Each wall is flat, endless, passes through zero and stands at right angles to its row. A trip goes straight from one point to another. Which walls does it cross, in order?
In the rows, zero is written as 128.

Walls:
(1): [106  94 118]
(2): [165 131 137]
(3): [112 173 106]
(4): [135 150  64]
Trips:
[ 81 121  80] to [133  24  74] => 3
[179  55  98] to [107 149 195] => 4, 1, 2
[111 201  98] to [164  38  97] => 1, 2, 3
[144 107 140] to [155 157 105] => 1, 4, 3
[162 158 117] to [107 181  63] => 2
[146 194 136] to [126  33 110] => 3, 1, 4, 2

Walls:
(1): [ 90  73 149 103 107 162 190 108]
(2): [101  49 119 150 138 132 164 135]
(3): [ 54  68   7 137 125 149 135 128]
(4): [ 94 188 103 143 105  78 120 112]
(5): [102 118  93 151  76 113  86 133]
(6): [156  80 140 170 145 128  64 114]
(7): [145 121 163  75 128 121 158 119]
Trips:
[144  83  83  93 142 155 125 127] to [145 169  99 161 179 126 106 154] => 7, 1, 2, 4, 3
[135 173 218 110 196 144 161 127] to [154 153 175 171  87 119 191 104] => 4
[108 108 149 159 153 165 115 186] to [176 183 142 130  79 140 117 135] => 1, 3, 2, 5, 6, 4, 7
[113 139 133 124 166 107 102  13] to [139 136 118 114 192 106 204 103] => 1, 6, 2, 4

Walls:
(1): [ 64 221 127 186 114 153 133 182 165 172 141]
(2): [119  79 148 107  42 157 181 132 174 117 107]
(3): [128   7 123 107 129 104 117 142 117 103  93]
(4): [181  91  53 102  93 186 128 116 145 108  90]
(5): [132 153 143 179 136 177 122  85 176 147 143]
(6): [118 130 116 181 148 142 135 138  41 130 162]
Trips:
[ 89 153 183 108  99 187 104  76 168  82 144] to [153 168 148 126  98 121 139  51 227  62 134] => 4, 1
[168 127 123 185 120 159 109 136 119  40 117] to [ 83 133 118  81 118 179 139 214 125  94  27] => 2, 5, 1, 6
[164 116  89  66  58  81 152 155 140 141 131] to [109  73 111 124  92 121 116 140 168 230 124] => 1, 5
[ 99  41 159 142 114  96 215 147 139 188 174] to [130 155 130 105 189 120 198 158 168 100 222] => 1, 3, 5, 2
[141 166 164 230  87 142  90 111 167 106 127] to [166 184  78 120 103 170  66 139 184 187 105] => 6, 4, 2

Walls:
(1): [ 48 109 144 144 200 162 109  93 154 167 136 107 145 145  33 115 116 129]
(2): [172 150 108  76  97 144  30 142  92  75  56  67 151  51 153 147 142 164]
(3): [ 84  90  78  50 104 100 213 129 147 164 192 140 181  91 101  95 181 100]
(4): [135 205  76  96 109 126  81 131  56 156 168 141  91  65 209 114 176 135]
(5): [124  78 122 146 119 175 113 183  83 170  15 148 112 173 128  88 154 164]
(6): [ 67  76 201 124 155 160 165 141 116  40 144 143  86 139  98 156 157 122]
Trips:
[183 126 136  77  80 141  93 131 102 125  97 218  80 153 106 104 143 113] to [ 94 131 117  83  93 105 112 147 107 119  77 137 112 141 215 140 138  80] => none
[136  85 163 149 135 118 115 177 100 124 107 144  81 102  99  85 113  75] to [ 83 176  94 180 178 184 106 150 114 180  85 127 169   7 176 144  72  92] => 2, 4, 6
[167 118 150 117 105  74 120 110 181 171 136 134 141 150 138 151 105 107] to [143 170 140  19  92 110  37 137 168 119 133 182 113 151 105 152 126 119] => 2, 4, 3
[128 155 116  99 100 123 174 126 193  49 154 156  71 132 134 141 164  23] to [139 162  79 128 137 193 167 142  76 136 129 131 136  63 165 123 129 114] => 4, 2, 6, 5
[110 127 112 136  58 240 142 121 149 120 140 131 148 162 106 115 129 186] to [170 127  58  97 123 108 174 138  73 141 109 134  67 176 109 117 166 147] => 1, 4, 6
[152  55 142 175 115  64 171 167  87  96 115 173 143 149 123  99 134 188] to [155 105  20  52 102 195  83 118 142 153 153 123 128 151 136 119  96 147] => 6, 2, 4
[ 93 143  73 111 134 187 118 151 107 119  72 157 138 193 120 115 156 140] to [141 158 118 211 183 153 153 184 151 158  86 115 124 181  82  73  88 146] => 4, 2, 6

Walls:
(1): [111 206 117 208 144 187 187  82 141 122 190 133 139 136 100 137 125 142
 135 107 162 139 131 201 121  88 114 164 107  80 158 148]
(2): [167 122 190 176 128 151 132  96 152 112 100 132 108 169 148 158 129 120
  90 123 209 120  68 170 167  76  96 104 102 127 154  30]
(3): [165 154 119 183  31 122 165 130  69 176 145 153 125 106  81  78 175 171
  58  95 192 177 186 135 218 124  95 101  85 165  57 150]
(4): [ 78 140 163  77 176 150  91 137 125 132 106 101 159 169 101 166 129 137
 147 119  87 166 118 129 139 121 157 124  67 148 196 172]
(5): [195 175 127 125  81 118 201  42 178 101  52 113 197 130 147 108  58  57
 161 139 129 152  79 175  97 126 181 121 131 124 147 218]
(6): [121  98 165 147 163 165  91 135  97 139  68 104 183 112 142 133 157 138
  87 140 162 120 126 101  89  57  92 106  92 147 122 156]
(7): [134  78  66 112 160  47 173 160  60 109 208 169  78 125 114  74 205 118
  67 105 121  65 141 136 179 103  96  78 108 127 117 201]
(8): [147 162 127 127 113 168 116  90 118 112  96  80 195  98 148  91 114  86
 159 101 119 235  68 166 143 122 157 196 132 132 134 183]
(9): [188 135 117 120 119 166 117  64  68 177 143  47 129  96  99  99 137  84
 148 180 118  84 126  99 122 152 142  74 117 119  92 203]
(10): [169 190 128 155 143 108 185 161 132 115 107 132 167 101 125  59 146  86
 130  67 130 107 147 122 163 168 152 150 167  36  97 107]
(11): [182  68 135 152 200 168  75 157 149 135 174 110 170 105 146  83 119 110
 129 161 182 218 168 212 155 184 156  75 200  80  78 190]
(12): [129 173 180  54 144 165 156 157 221 174 112 140 106 100  97 133 142 110
 105 167  89 195  98 150  22 174  92 178  79  51 118 216]
Trips:
[125 235 163 185 121 110 115 130 109 167 139 217  97 138 151 173 135 125
  67 141  85 207 181 128  83 178 104 172 144 130 138  70] to [205  79  14  75 102 128 173  91  71  54  67  75 129 157 158  51 102 114
 141 184 125 173 135 125 105 165 137 175  99 162 157 117] => 2, 8, 5, 1, 9, 12, 10, 3, 7
[155 127  81 114  31 133 111 144 151 109  67 106 170  91 163  58 106 172
 119 168  95 181 151 139 120  85 179 210 104 123 149  77] to [139  97 111 172 108 162 163 149 153 133 132  62 139 103 119 109 122 122
 135 149 157 192 193 129 196  63 153  78 121 103 114  81] => 12, 6, 11, 2, 1, 9, 5
[123  48 139 158 113 111 149 141 113 153 137 172 124  93  88  47  90 153
 102 114 119 109 149 145  94  58  90  98 158 172 105  83] to [ 91  89 118 141 140 120 142 131 126 174 168 181 121 137 174  93  97 129
 115 125 170 185 180 170 100 114 133 134 138 145  73 183] => 11, 2, 1, 12, 8
[148 133 143 151 128  92  72 100 132 191  96  97 156 110  96  90  77 109
 176 103 121  84 126 139 160 114 147 134  54  84 169 168] to [178 138  92 111  68 165 178  95 105 103 105 143 142 150 150 121  88 145
 142 184 193 106  73 172  91 145 150 160 209  32 121 167] => 11, 6, 4, 2
